Each row is a point. Each copy is the shape, with its points in the same order, stretched, turned, moved and blurred by noise. Is it also mirrored, or only turned?
(in the rows, 128 means zero)

Shape:
[[102 150]
 [178  82]
 [100 145]
 [124 105]
 [120 156]
 [165  95]]
Copy 1:
[[111 151]
 [205  56]
 [114 153]
 [168 126]
 [111 123]
 [190  72]]
Copy 1 is: mirrored
Copy 2:
[[168 107]
 [ 64 210]
 [159 111]
 [101 149]
 [168 120]
 [ 79 183]]
Copy 2 is: mirrored

Shape, 9 rows:
[[179 171 203]
 [178 142  93]
 [112 124  88]
 [176 155 149]
 [178  81 131]
 [154 133 177]
 [122 158  59]
 [127 115  56]
 [125  74 164]]
Copy 1, 9 rows:
[[159  75  77]
 [100 134 102]
 [120 125 163]
 [125 104  93]
 [147 148 114]
 [168 110 121]
 [ 78 131 137]
 [ 97 143 154]
 [181 134 167]]
Copy 1 is: mirrored
Copy 2:
[[200  86 204]
 [101 156 190]
 [113 146 106]
 [154 120 192]
 [ 84  59 170]
 [159  72 168]
 [107 205 133]
 [ 78 168 125]
 [120  33 113]]
Copy 2 is: mirrored

Shape:
[[127 144 154 108]
 [100 134 154 108]
 [126 151  62 121]
 [119 183  96 145]
 [124 149 146 146]
 [108 155 121 204]
 [161 156 124  86]
 [130  51  95  71]]
Copy 1, 8 rows:
[[112 131  59 151]
 [107 125  68 180]
 [ 57 108 154 120]
 [103  61 123 141]
 [144 101 102 155]
 [185  67 170 176]
 [ 75 129  61 102]
 [ 43 246 133 111]]
Copy 1 is: only turned
Copy 2, 8 rows:
[[120 164  99 112]
 [136 184 118 132]
 [144 127 170  87]
 [183 121 123  81]
 [158 131  99 122]
 [218  96 109 133]
 [104 140 106  71]
 [ 45 179 203 156]]
Copy 2 is: mirrored
Copy 3 (8 x 4):
[[113 136  77 119]
 [127 129  85  97]
 [ 71 167 183 104]
 [ 51 122 150 101]
 [102 111 107 125]
 [ 94  57 194 122]
 [ 72 177  79 135]
 [175 228 169 100]]
Copy 3 is: mirrored
Copy 4:
[[144 106 115 108]
 [124  90 112 114]
 [170 160 147 190]
 [132 142 173 154]
 [103 114 131 104]
 [ 47 146 177 110]
 [202 129 109 136]
 [174 134  48 164]]
Copy 4 is: mirrored
